Every row gives one point. To make a cloud, some directions were put in groups of two or more. Within a group, all points are equally far from the middle, so they leave a hole (a ring in 2 directions, a hollow ball in 3). The other directions are filled evenly. Then the cloud was stretched, turned, moved and blurred a little. How many holes are there, and how many directions does each take, smallest first?

Cloud (22 x 3):
[[ 56  -3 -35]
 [-27 -28 -19]
 [ 21  38  22]
 [ 45 -27 -14]
 [-54   9  35]
 [ 34 -12  25]
 [ 39  10  44]
 [-32 -14  24]
 [-36 -16 -39]
 [ 44  16  -7]
 [ 33  10 -51]
 [-39  -6  37]
 [ 59  -9 -29]
 [-37  -7 -39]
 [-26  -7  55]
 [ 40   5 -58]
 [ 56 -15 -20]
 [-26  -1 -54]
 [ 40  22  41]
 [ 26 -42 -25]
 [ 29  15 -41]
 [-33 -15  20]]
Holes: 1 (2)

Cloud (20 x 3):
[[ 11 -22 -43]
 [-58 -26  10]
 [-17  52 -13]
 [  7  31  44]
 [ 20 -53  31]
 [-29  18 -39]
 [-43  44   0]
 [  0  53 -10]
 [ 41   0  -1]
 [ -9  16  53]
 [ 21  21 -28]
 [-34 -26 -41]
 [-28  43  34]
 [-10 -16  55]
 [ 42 -14   3]
 [-26 -71  -7]
 [  0  10 -44]
 [-31  26 -35]
 [-15 -48 -40]
 [ -8 -41 -44]]
Holes: 1 (3)

Cloud, 31 rows:
[[ -7  -9  21 -15]
 [ 28 -19 -16   3]
 [-29  26 -59  25]
 [-34  16 -47  44]
 [-13   9 -28  39]
 [-11  50 -11 -48]
 [  0 -28 -12  25]
 [ 52  43 -30  42]
 [-43  39  -9   7]
 [ -6  23  29  23]
 [ 42   3 -36  37]
 [ 37  31 -49  18]
 [ -7  53  -8 -38]
 [ 27  12 -46  -9]
 [  3  28  12  37]
 [ 22 -33  33  -3]
 [ -2   2 -32 -39]
 [ 49  11 -61  51]
 [ 19  57  13  27]
 [ 33  86 -54  19]
 [-45   5 -20  -3]
 [-23 -14   2  17]
 [ 11  42 -78  25]
 [-15  13 -46  25]
 [ -6  52   8  51]
 [ 19  -1 -39  19]
 [ 47  54   9 -24]
 [ 11  -9 -58  34]
 [ 31   7  -2   7]
 [-36  -7 -43  37]
 [ 34  55 -54  28]]
Holes: 0

Cloud (29 x 4):
[[ 36   0  52  -7]
 [  7  53 -36 -30]
 [ 62 -48  -7   0]
 [-23  50 -10 -23]
 [ 25 -15  58  -8]
 [ 35   6  48   6]
 [ 30  19  22 -45]
 [ 44  14  37   9]
 [ -3 -28  39 -43]
 [-34  41  -4  23]
 [ 24  35  14  33]
 [ 57  11  31  -7]
 [ 44  -4 -37  36]
 [ 39   3 -38 -46]
 [ 31  22  31  24]
 [  3  48  -1  35]
 [ 26 -41 -21  35]
 [ 51 -12 -29  31]
 [ 56 -25 -21 -42]
 [ 58  12  30  -4]
 [ 51  -9 -30  32]
 [ 60   1  -9 -41]
 [ 19 -24  57   1]
 [ 52  15  10 -42]
 [-49  21  -8  -1]
 [ 29  39 -44  35]
 [-13 -29 -25  37]
 [ 69  -6  -3 -31]
 [-46  -2 -15  20]]
Holes: 2 (2, 2)

Cloud:
[[-46 -11   4 -77  -4  23]
 [-22 -30  12  58  56 -17]
 [ -8   1   5  62  52  14]
 [ 19   5 -36  44   9 -27]
 [-31 -11 -40 -29  39  20]
 [  7 -51 -18   5 -32 -32]
 [-41 -78   3  30 -24  -4]
 [-46  18  17 -33  46 -11]
 [-13 -50   0  45  54 -11]
 [ -2 -33 -27 -31  39  20]
 [ 42   2   1 -50 -29   2]
 [  9 -11   5  64  40  -9]
 [ 26 -41 -30 -10  31  -1]
 [-21 -38 -14  -2 -18 -59]
 [-42  -7 -44 -37 -24 -44]
 [-58 -22  -7 -47 -43 -34]
 [-13  31 -58  23  26 -30]
 [ 19 -37   2 -62 -36  -2]
 [-70 -42  15  10 -17 -33]
 [-21 -39 -55 -33 -17 -15]
 [-32 -60 -20  20  34  14]
 [-48  31 -35  18  32 -32]
 [-86 -34   2  21 -15  -7]
 [-13  -6 -51  21  22  25]
 [-21  37  -8 -34 -29  24]
 [ 23 -10   5 -22 -26  39]
 [-14  27  -5  23  80 -17]
 [ 38  -6   0 -41 -30  17]
 [-13 -32 -60  -4  19 -29]
 [-77 -33 -30 -13  -6 -12]
 [-16  -7  31 -70 -31  28]
 [-23  33  34  -7  31  10]
 [  9 -15  15   3  65 -19]
 [ 24   8  17   4  26  40]
 [-39 -69   7  42 -25  -3]
 [-41   2 -45  -8 -11  28]
 [-46 -58 -17 -19  19 -21]
 [-11  21  10 -50 -49   3]
 [  0 -64  16  11  20  19]
 [ 29 -13 -58 -13 -10 -14]
 [-45 -24   3  -9 -18  54]
 [-17  10  -8 -98 -10  -5]
 [ 27  23  -3   7  37  38]
 [ 33  20 -58 -46  11 -32]
 [ 32 -15 -55  15  23 -19]
 [-26  29 -50 -15  57  -2]
 [-12  16 -11 -69 -54  -8]
 [  8  -3 -66  -4  41  -7]
 [-32 -16  -6  15  51  42]]
Holes: 1 (6)

Cloud:
[[ 20 -36  25 -16  56  32]
 [ 35  -3 -53  16  52  49]
 [-33   5 -10  19  11  32]
 [ 51 -18  48 -24  31 -53]
 [ 32 -11  73  10  31 -24]
 [  4   7   6 -47  27 -30]
 [ 35   1  -4  37  34   2]
 [ 32  22   3 -33 -37 -20]
 [ 12  51  11   7 -63 -28]
 [ 23  35 -39 -29 -67 -14]
 [-27  -3 -46  -8 -88  33]
 [-25 -31 -10 -21  -3  12]
 [-58 -40 -25 -14  -9  59]
 [ 26  30  30 -11  71 -38]
 [ 12 -21  29 -10  16 -19]
 [-47  24 -46 -32  26  -7]
 [ 33  20  43  -9  56  18]
 [ 25  -9  22 -21  48  18]
 [-25 -17 -21  16   8 -10]
 [ 67  46  40  -2 -32 -65]
 [  2  67  -9   5 -19   4]
 [ 38   0  32 -34   0   3]
 [ 13  37  65 -11 -11  10]
 [ 13  61 -26 -12  16  10]
 [-24 -43 -17   9   3  17]
 [ 58  46  41 -22  20 -50]
 [ -2  -9 -18  28 -27   0]
 [-60 -17   6 -14  18   8]
 [ 46  56  29  11   5 -11]
 [ 37  32   9 -15  82 -15]
 [ 56 -14  43 -44 -15  -9]
 [ 41  46   9  13 -76   2]
 [  8  22  21  10  24 -23]
 [-32 -13 -17   1 -30  17]
 [ 58  36   1 -46  32 -28]
 [ 14  31  16  43 -11  24]
 [-53  81 -56  -5 -27  53]
 [-40 -38  28   9 -11 -31]
 [ 32 -28  54  10 -23 -22]
 [ 10 -14 -19  10 -41 -23]
 [-31  -3 -65  25  43  38]
 [  6  22 -11  23 -69 -27]
 [ 33  51  24   6  27  18]
 [ 10  42 -30  -8 -38 -38]
 [-54 -62  32  34 -41 -28]
 [-64  13  -6  52  -4  65]
 [-44  -8 -25  34  58  10]
 [  3 -32 -17 -10 -35 -20]
 [  6   5  -6  35 -39 -30]
 [  8  53 -50 -19 -49  28]
 [ 22  19  31  18  -1 -13]
 [-64 -11  34  31  57  30]
 [ 47  22  20 -21   3  10]
 [-67 -25  10   9  -3  33]
 [-52  60 -25  27  -9   9]
 [ -8   0   4   0 -21   1]]
Holes: 0

Cloud:
[[-19  11 -18  22  16  -4 -24  54]
 [  8 -46 -39  28 -21   7 -85  50]
 [ 33  -2 -24 -37  55  32 -54  41]
 [ 16  13  33 -15  23 -12  48 -29]
 [  6  13  -4  54  27  40  -9   2]
 [-26  57  66  12  19 -19 -15  12]
 [-12 -46   2 -11  17   1 -37  -8]
 [ 14 -39  10  17 -33  43  39  35]
 [ -3 -54  36  -4 -21  31  28  52]
 [ 25  10 -53  43  13   4 -43  -1]
 [ 28  44 -27  47  -7  12   8  35]
 [ 41 -15  17  72   2  36 -19  44]
 [-44  25  55  32 -13 -14  -8  23]
 [-35  10  15  30  75  11  10 -42]
 [-24  25  62   6  16   4  30 -18]
 [  6  -5  27 -26  45   7  58  38]
 [-38   9 -12   9  -9 -29  16 -12]
 [ -5  -7  -4  39   8  -3 -51   4]
 [ 41  -1  80  -5 -28   4  31  25]
 [  5 -56  16  -4  19  33 -43 -26]
 [  0  -2  38   1  17  16  -1  34]
 [ 37  19 -58 -15 -12  -4  14  24]
 [ 69  39 -13  23 -35   8  17 -33]
 [ 68  42   3  34   8  28  21 -48]
 [-12   4 -28  13  67 -10  10 -57]
 [ 80 -65 -17   7  -1   9 -43  11]
 [ -7  47  17  12 -21  26  50   9]
 [  2  20  14   3 -66  42   4  79]
 [  0 -51 -22 -38   7  -1 -21 -14]
 [ 48  17 -53   1 -51 -14 -41 -16]
 [  9  24 -40 -19  40  -2  -1  47]
 [-44  40 -31  30 -23 -50 -12  35]
 [ -1 -35  27 -18  51  -9  28  45]
 [-13 -34   5  22   8  50  24 -59]
 [-48   6 -42   7 -36 -18 -48  31]
 [-60   6  12   0 -26  -2  28  62]
 [  0 -68  60  17 -14   6  40  55]
 [-21 -10 -10  54   7 -34 -54 -18]
 [ 63  21 -25 -24 -48  -3   0 -26]
 [ 34  17  36 -66  45 -10  61  41]
 [-42 -37   6 -18  33  46 -20  62]
 [-96  32   5  53  44  -2  54   5]
 [ 16  10 -19  61 -13  21   9 -37]
 [ 11  -7 -63  54   1  19 -43 -52]
 [ 30   8  -2 -31 -57 -31   6  39]
 [ 32 -69  -8   6  13 -32 -15  16]
 [ 35   8   1 -27  42   0 -33  28]
 [-16  72 -16  55  16   8  22  -8]
 [-57 -33  23  18  -8 -30 -73   5]
 [-64   8   4  17  -8 -16  -8   7]
 [  6 -26 -63  12 -29   4 -49  66]
 [ 52   9  32 -39  16  -1   3  36]
 [  5   0  27  41   7 -28  63   3]
 [-43   5 -24   0  -5  -7 -43 -33]
 [ 26 -19   8 -31  32  38 -15 -57]
 [  6  20  18 -13  34  12  93 -18]
 [ -3 -49  44   7  31  10  27  -8]
 [-44  19 -35 -24 -45 -37 -21  66]
 [-15   0  10  55 -12  29  10 -49]
 [ 34 -31  50   8  31  52  -2 -10]
 [ 68   4  -7   7 -10   2  -9 -10]
 [  4  28  20  16 -18 -24   9  51]
 [ 34  28 -76  41   8 -33 -46 -46]
 [ 17  -2  -4 -39  48   7   6  45]
 [  1  -4 -45 -16 -50  -3 -15  43]
 [  5  36  22  19  51  26  -1   2]
 [  8 -13 -53  -1 -13  -9 -68  21]
 [ 68 -11  -6  -2  24  32  23 -12]
 [ 14 -24  22 -16  14  18  66   6]
 [-22  81 -11  -5  28  -6  31  -8]
 [ 15 -38  10 -26 -46  -4 -25  77]
 [-16 -68  16 -15  32  50 -10  16]
 [ -3  -3  12  13  77  35   5  -2]]
Holes: 0
